Each row of a before or after table is a point. One or more steps were done to the points. Then noise was added and the rows were shuffled. The steps act on how far a point lies along the listed directions, d1 being the first. What was done? A step turns or swaps two directions, mirrors them in a line or flattens them onto one, adds a multiple of one to another, or multiplies one. Angles are multiples of 10 degrees, from the lower direction toward the higher: turns from -170 to 170, lines from 10 to 170 but not 90. Use the fewest steps. Two steps may share a direction if one is a turn and the other turns, adds or multiplies; they go together, in the order done. Otherwise the lowest direction goes first.

Directions:
(1): -30 49 3
(2): -44 -25 -28
(3): -22 -17 50
Before:
-20 49 28
-9 -68 -45
24 10 26
-24 24 -2
-23 -11 17
44 -51 -26
-22 -13 23
33 44 3
7 -65 -35
27 1 72
11 11 27
16 20 4
12 -31 -52
-17 -2 11
After (14 x 3):
28 -71 55
44 -30 43
37 -73 37
-27 34 10
63 -65 9
-32 -16 -6
-21 0 0
-11 -17 -75
-6 6 -30
-28 -12 -1
8 3 -36
22 46 -27
9 21 -15
-42 58 -22
Steps: multiply d1 by 1.3; swap d2 and d3

Directions:
(1): -52 25 33 4
(2): -15 36 -53 10
(3): -30 -29 -20 -48
(4): -24 -41 -12 45
Before, 13 rows:
18 42 -32 9
-5 2 15 30
-39 -42 -62 62
57 -8 -38 14
54 -4 18 3
39 15 -61 7
35 -34 -38 19
-37 7 -6 67
-2 36 34 5
-35 60 -15 12
22 -36 -76 76
41 10 -39 29
54 25 -29 13
After, 13 rows:
10 -24 -10 -41
-21 -5 -7 -25
71 45 24 -21
-2 71 19 -19
15 -16 -5 -14
54 -6 9 -5
-58 32 -4 -8
40 -24 -3 -26
44 73 34 22
-35 1 -11 -29
2 24 4 -21
25 -34 -10 -37
21 -4 0 -32
Steps: flatten d1 and d2 onto the line at 30 degrees; turn d3 and d4 by 130 degrees

Directions:
(1): 44 23 2 20 58 -17
(2): -15 -41 26 -39 27 -43
(3): 16 2 -36 -59 18 35
(4): 10 34 -30 -20 -30 -56
(5): -63 24 -27 9 35 -4
Before:
-12 22 -22 7 16 80
-61 -36 -21 -60 -30 30
31 10 -24 2 5 75
14 -8 2 -36 -13 27
-10 59 -51 12 -24 -2
-10 -17 4 -49 37 -2
14 21 -7 21 11 59
-32 -75 26 -34 2 -55
-33 -37 28 14 11 -10
After:
-33 20 -30 17 -27 15
34 59 -14 74 10 -16
22 43 -32 -8 15 25
-11 -8 11 -2 76 -33
-18 22 4 -2 57 -60
-27 -3 13 -13 48 -37
13 16 14 18 35 13
38 -19 32 -13 -13 -62
9 28 -50 42 -45 66
Steps: turn d1 and d2 by 150 degrees; turn d1 and d3 by -70 degrees; turn d4 and d5 by -90 degrees

Directions:
(1): 20 -45 -29 51 -17 3 51 7
(2): 30 -21 43 31 -36 4 -53 24
(3): 64 -9 -4 -6 61 25 -10 -8
(4): -16 38 39 42 37 1 27 41
Before, 8 rows:
16 40 -27 -82 82 4 9 -17
-14 19 -35 -35 36 -13 84 -11
-1 -19 -19 -52 -46 -20 -32 -17
22 -25 -14 19 -48 1 25 -21
45 -8 -63 -52 73 17 4 -44
35 26 22 22 61 10 -22 18
-9 40 31 -33 28 -11 -23 -17
-19 -18 -51 -11 14 3 4 -27
After (8 x 8):
-3 -23 2 12 -13 3 -51 -3
-2 28 11 -39 -9 5 -16 -36
-35 5 -17 45 -22 -21 39 15
30 -61 11 59 -83 -15 4 56
31 -29 -8 44 -6 -4 33 -3
31 -10 65 16 -41 -10 -45 36
-26 -40 2 38 -99 -24 -25 18
36 -31 -37 -32 0 -4 -3 -11
Steps: turn d1 and d3 by -160 degrees; multiply d2 by -1; multiply d4 by 0.7

Directions:
(1): 19 -28 27 13 63 -28 -41 28 -26
(2): -31 17 -35 25 37 8 -15 -65 -31
(3): 2 -27 3 41 -36 47 -2 21 -60
(4): -25 30 -39 -18 35 11 38 57 -22
Before:
20 8 14 -18 10 -23 22 50 25
8 -7 21 6 -79 47 20 8 4
-9 3 -6 13 -45 0 -12 -121 42
-17 4 -4 -4 19 -15 1 52 8
22 -33 25 6 -22 4 -6 102 -37
33 -56 39 18 -12 12 -34 43 -42
5 22 0 -3 19 -20 -15 5 10
-21 44 -7 -19 -50 22 29 4 17
-1 -29 2 33 -13 8 -25 -32 -7
40 -35 55 10 12 -29 -66 -50 9
After:
4 -20 29 13 -77 48 -2 -14 -9
52 -19 48 -29 5 -26 -18 67 28
7 6 -3 -58 -66 7 70 62 56
33 -57 39 17 8 10 -40 15 -44
10 -3 16 19 10 -25 -22 -56 18
8 22 -7 -9 17 -13 -14 -2 16
-23 0 -9 18 17 -17 -24 -30 -2
4 -21 9 0 -10 5 1 45 6
16 -42 28 59 -2 4 -77 -42 -56
-35 33 -14 -1 -53 21 9 -33 6
Steps: turn d1 and d3 by -10 degrees; mirror d2 and d4 in the line at 50 degrees

Directions:
(1): -23 -15 6 -36 -29 53 -69 -17 -6 -35 6
(2): -16 65 5 -22 0 -22 -3 -55 -58 15 -7
(3): 16 63 0 37 -43 6 -32 32 29 5 -42
Before:
-8 -3 4 -14 11 0 11 -9 -7 -5 -1
6 14 -2 16 -10 -5 11 7 13 9 -15
-5 -1 -5 -19 -5 2 -5 -25 -28 -7 12
-18 21 -13 -10 -27 11 -11 3 -11 4 -6
7 13 9 -11 4 -11 10 -13 -13 6 -4
22 2 6 26 -13 -11 11 25 16 4 -5
-1 54 3 8 -7 -11 4 -1 -5 13 -16
2 16 6 11 15 -25 14 -10 -17 7 -9
2 -21 2 -6 -27 47 -39 20 10 -22 3
After (9 x 11):
-8 -18 4 -13 13 4 14 0 1 -12 4
-8 -45 -7 -24 -14 34 -29 -4 -4 -28 22
-19 -4 -11 -16 -40 38 -39 18 9 -14 -3
15 28 -5 29 -2 -27 36 14 13 25 -21
21 22 -3 40 -2 -12 28 47 40 17 -18
28 43 6 38 -1 -47 44 12 -6 28 -16
-34 11 12 -61 -64 92 -121 -37 -37 -53 4
24 -8 0 39 31 -41 52 26 16 17 -10
18 -16 9 5 13 -13 25 15 14 7 0
Steps: multiply d1 by 3; multiply d2 by -1; multiply d3 by 1.3

Directions:
(1): -30 9 2 -26 -29 -22 31 1 -24 -41 -36 -2 -9 -89
(2): 53 -19 -30 -34 30 -6 -38 -31 2 -33 1 72 14 -21
Before (12 x 14):
18 -9 -2 12 13 22 -23 -3 13 18 27 16 5 61
15 -6 5 -5 14 4 8 -7 5 4 -3 14 7 12
0 4 6 12 2 10 -4 3 -6 10 8 1 -12 16
38 -10 -12 29 33 15 -39 -21 30 38 44 21 26 73
-4 2 -1 3 -9 -7 14 9 0 -7 -10 -16 -6 -11
-5 15 10 10 -9 9 1 18 14 33 10 -22 -4 38
22 7 -6 33 31 13 -32 -5 29 46 20 7 -5 89
11 4 0 -9 1 5 6 -14 -1 -8 -7 21 -3 -14
-9 3 3 1 -6 6 4 10 -1 16 -7 -16 -7 7
-9 -5 -5 8 -11 12 3 0 3 -7 -9 1 -7 6
52 -18 -10 26 39 6 -48 -13 30 35 31 15 11 81
47 -18 2 29 45 21 -37 -8 33 55 50 3 17 121
After, 12 rows:
2 8 10 12 0 11 11 0 3 17 -1 -7 -6 20
-37 8 9 -11 -33 -5 31 5 -19 -23 -17 -8 -15 -44
12 -6 -9 -15 2 2 -9 -3 -1 -2 -12 11 -1 -8
1 5 2 3 -8 -1 1 0 -14 -12 -5 14 -18 -16
19 -12 -11 1 9 -6 -2 1 11 -1 3 4 -3 11
-42 25 3 -14 -28 -26 33 0 -18 -30 -48 1 -25 -81
-46 12 12 -2 -38 -34 41 12 -22 -18 -42 -45 -18 -73
6 7 -14 -28 -13 -13 -3 -4 -6 -18 -14 23 -2 -41
1 -5 -12 3 -8 11 -1 -3 7 -10 -4 13 -4 5
-51 12 18 -33 -45 -32 61 5 -29 -49 -46 -26 -13 -111
-6 5 14 -6 -5 5 23 2 -2 8 -9 -5 2 -3
-57 18 10 0 -43 -23 46 1 -15 -18 -27 -30 2 -84
Steps: turn d1 and d2 by 170 degrees

Directions:
(1): -3 -7 19 -20 15 -6 7 -89 -26 -41 -36 -9 -5 -52 14 -53 31 21
(2): 1 -26 -91 -4 23 -35 43 -23 -3 53 37 7 -33 2 15 -32 -9 15
(3): 8 -14 -1 2 37 -25 40 -21 57 4 11 -3 57 -49 -27 43 24 -58
(4): -7 -11 -36 -30 -24 40 -19 -30 -5 -7 12 -85 9 -9 54 53 -27 -12
Before, 10 rows:
-6 9 10 12 18 -38 18 3 -20 -8 -15 83 -36 -4 -33 -95 29 27
0 0 -21 -39 -33 22 -44 -37 -60 -8 -9 -39 -21 26 43 -50 -33 50
2 10 70 39 -9 1 -14 60 21 8 16 18 68 -4 -44 58 2 -28
-11 40 41 -1 -28 14 -34 30 -49 -19 -29 33 -42 48 -12 -31 -1 55
9 1 -15 0 19 -4 17 -12 3 20 24 45 27 -15 -25 -11 18 -23
-30 0 29 -13 4 -8 13 -67 -23 -38 -72 -3 -11 -28 17 -72 29 30
-1 -2 58 30 33 -9 34 11 39 -2 -2 30 27 -22 -34 5 26 -27
3 8 11 11 -21 22 -23 79 -1 23 8 29 -18 43 1 31 -13 0
-1 -12 -12 32 14 -62 16 -14 -40 27 3 47 -43 30 -21 -75 17 17
-10 -3 34 -30 36 -26 -11 -79 -14 -18 -29 -10 19 -75 -10 -38 20 -6
After:
-1 4 -36 -27 -27 4 -35 -27 -70 5 -4 -7 -50 49 38 -82 -31 75
5 -3 3 5 -12 24 -9 66 25 25 15 6 13 19 -2 65 -10 -33
-12 34 85 8 -16 8 -36 22 -38 -55 -44 56 -19 3 -26 -60 24 27
2 13 69 44 -9 -38 -20 14 -47 -16 -29 48 -24 37 -39 -61 25 14
-15 8 31 -33 16 -9 -42 -65 -51 -22 -32 -19 -19 -46 14 -57 4 30
-4 -3 62 20 19 20 14 2 39 -19 -5 -14 42 -25 -12 39 12 -39
-17 34 36 -14 -42 38 -52 17 -54 -28 -31 -8 -35 45 12 0 -10 46
9 9 12 0 10 8 5 -3 -1 4 13 45 39 -17 -32 1 19 -28
-35 15 32 -16 -27 21 -21 -57 -61 -47 -81 -12 -44 5 43 -87 9 66
1 -2 33 15 -10 15 -9 30 42 9 34 -41 91 -28 -16 109 -8 -62
Steps: add -0.7 times d1 to d3; turn d2 and d4 by -60 degrees

Directions:
(1): 23 -47 29 -2 -40 -17 -2 -26 5 43 -56 43 5 -37 -48 -24 -27 -33 35 41
(2): 32 -56 25 -16 21 -24 -2 -36 56 2 13 -49 55 40 26 -6 46 -32 20 -10
(3): -60 -35 32 20 34 -38 -31 12 -4 14 -35 42 -32 42 13 64 1 -28 -8 -30
(4): 27 -25 -14 -9 36 -40 62 95 27 -9 -4 4 1 -2 -49 -16 -9 -9 -19 -25
Before, 11 rows:
-49 59 -41 19 44 4 -16 45 -16 -24 45 -2 -16 40 53 23 24 26 -50 -49
5 15 -1 -19 -12 30 -16 9 3 23 -27 10 8 -19 -14 -18 -27 7 -7 4
-14 28 -25 -4 66 11 -24 -17 14 -39 82 -54 43 50 82 24 56 16 -38 -37
23 -24 -11 -38 7 -30 67 56 19 11 -37 35 13 -50 -49 -31 -24 4 19 13
16 -10 24 -18 -36 20 -3 -7 -27 31 -24 16 16 -16 -26 -45 -43 -10 -4 24
-104 -48 26 28 18 -33 -68 4 -39 43 -60 54 -21 56 14 102 11 -31 19 -52
0 -54 0 -19 -29 -6 -2 -37 31 8 -37 -2 24 -32 -27 -27 12 -14 22 34
9 -7 -11 31 48 -47 56 99 -11 -29 -23 24 -16 -12 -19 18 2 0 -36 -56
56 -37 4 5 -32 -15 -10 -69 17 20 -1 -12 51 -6 14 -33 -3 -21 27 51
-68 55 -3 34 -12 -12 7 18 -58 -6 -25 63 -35 -22 -21 34 -30 28 1 -18
18 -52 1 -20 0 -31 17 11 32 11 -1 35 3 -21 -49 -26 -8 -30 14 16
After:
-21 -25 26 16 -29 -12 -44 -39 -36 57 -65 102 -13 -53 -33 4 -47 -33 16 52
-35 34 -49 -11 -8 36 -1 -7 -4 -41 26 -33 -1 -19 18 -6 20 45 -22 5
21 -64 44 23 20 -38 -16 -56 25 0 -25 -18 47 27 49 25 54 -42 20 -26
-9 11 -21 -16 10 19 -19 -38 14 -29 67 -23 11 17 34 -1 30 12 -3 -1
11 68 -53 18 -23 29 -3 -11 -43 -21 40 -4 -6 -25 25 -13 -29 44 -23 30
-10 -63 30 13 -3 -55 -20 4 19 57 -63 69 5 1 -30 -7 -8 -59 17 6
-6 -29 14 9 44 -74 57 54 32 -13 -8 4 32 28 -28 13 22 -16 6 -53
16 23 -6 -23 7 27 18 30 -14 -12 38 -40 28 20 10 -37 -11 17 -35 -16
13 0 -8 -46 20 11 14 -44 37 -18 35 -56 59 11 59 -9 47 20 22 -4
14 11 -11 -25 15 23 -1 27 22 6 -4 -20 24 2 -2 -18 -8 10 -17 -16
-101 -21 -6 25 55 -36 -31 71 -36 11 -25 31 -28 68 13 103 17 -7 -14 -85
Steps: mirror d1 and d3 in the line at 100 degrees; turn d2 and d4 by -120 degrees

Directions:
(1): -25 -26 19 -20 3 -42 -5 -2 -41 -18 -41 -55 28 15 4 58 29 -6 -1 56 -3 77 25 -31
(2): 8 -52 29 -3 -29 15 -13 25 -96 -51 -8 37 12 4 30 24 -13 11 -1 -19 -28 -43 8 54
Before (10 x 24):
0 -3 6 -9 -1 -6 1 1 -15 -1 -2 -10 9 1 8 19 10 1 -3 12 1 12 4 2
0 3 6 6 3 4 0 8 -3 2 6 7 -3 -1 -1 -8 4 0 -1 -5 -5 -11 0 6
0 -11 3 -5 -7 0 -3 2 -20 -15 -2 6 5 0 7 5 -3 4 -3 -4 -12 -4 6 15
4 8 -5 6 4 -1 1 -8 24 8 4 6 -4 -2 -6 -10 -8 5 -2 -6 1 -5 -12 -9
2 -9 7 -1 -6 1 -3 1 -15 -4 1 0 7 3 1 6 2 4 -8 4 -2 -5 2 2
10 18 -12 4 15 8 0 -7 41 21 18 1 -5 -10 -9 -24 5 1 1 -3 4 -6 -5 -6
-1 27 -15 7 13 4 2 -11 49 26 11 -1 -10 -5 -18 -20 2 -3 2 -6 21 -1 -13 -24
2 2 0 5 -5 8 -2 -5 7 3 6 4 0 4 5 -6 -5 5 3 -6 5 -10 2 0
6 15 -8 7 4 0 4 0 20 16 11 9 -6 4 2 -14 -3 0 -4 -7 5 -10 -5 -6
-4 -11 11 1 3 -5 -4 1 -17 -7 -2 -12 5 2 2 13 -1 -2 -1 13 -3 10 8 -2
After:
9 30 -19 10 9 6 10 -6 49 29 21 10 -15 0 -3 -30 -5 -2 -4 -14 12 -17 -11 -13
3 3 7 7 1 10 -2 9 -6 0 8 16 -5 -1 1 -13 1 2 -1 -13 -6 -21 -2 12
3 -30 13 -8 -17 4 -8 10 -53 -34 -7 18 12 3 19 15 -6 5 -3 -7 -22 -16 11 29
4 24 -14 8 9 1 4 -13 52 22 11 5 -10 -5 -14 -24 -10 3 -2 -11 9 -6 -17 -16
-5 -12 12 -13 -2 -12 -1 2 -30 -8 -11 -18 16 4 13 31 14 1 -4 21 -4 23 9 -2
-8 -22 18 -4 0 -12 -5 4 -36 -17 -10 -18 11 6 6 26 3 -2 -1 22 -7 19 14 -2
-1 66 -37 15 32 4 14 -28 121 64 25 -14 -24 -13 -39 -47 4 -9 2 -5 42 10 -23 -54
14 46 -30 11 25 10 7 -17 93 49 32 -3 -18 -16 -24 -49 3 -3 1 -9 17 -5 -14 -23
5 5 -2 8 -4 12 0 -4 12 5 11 9 -4 2 4 -13 -9 5 4 -10 7 -19 -1 3
2 -20 13 -2 -11 3 -5 5 -35 -15 -3 4 11 5 6 13 1 5 -8 3 -9 -9 3 10
Steps: multiply d1 by 2; multiply d2 by 2.5
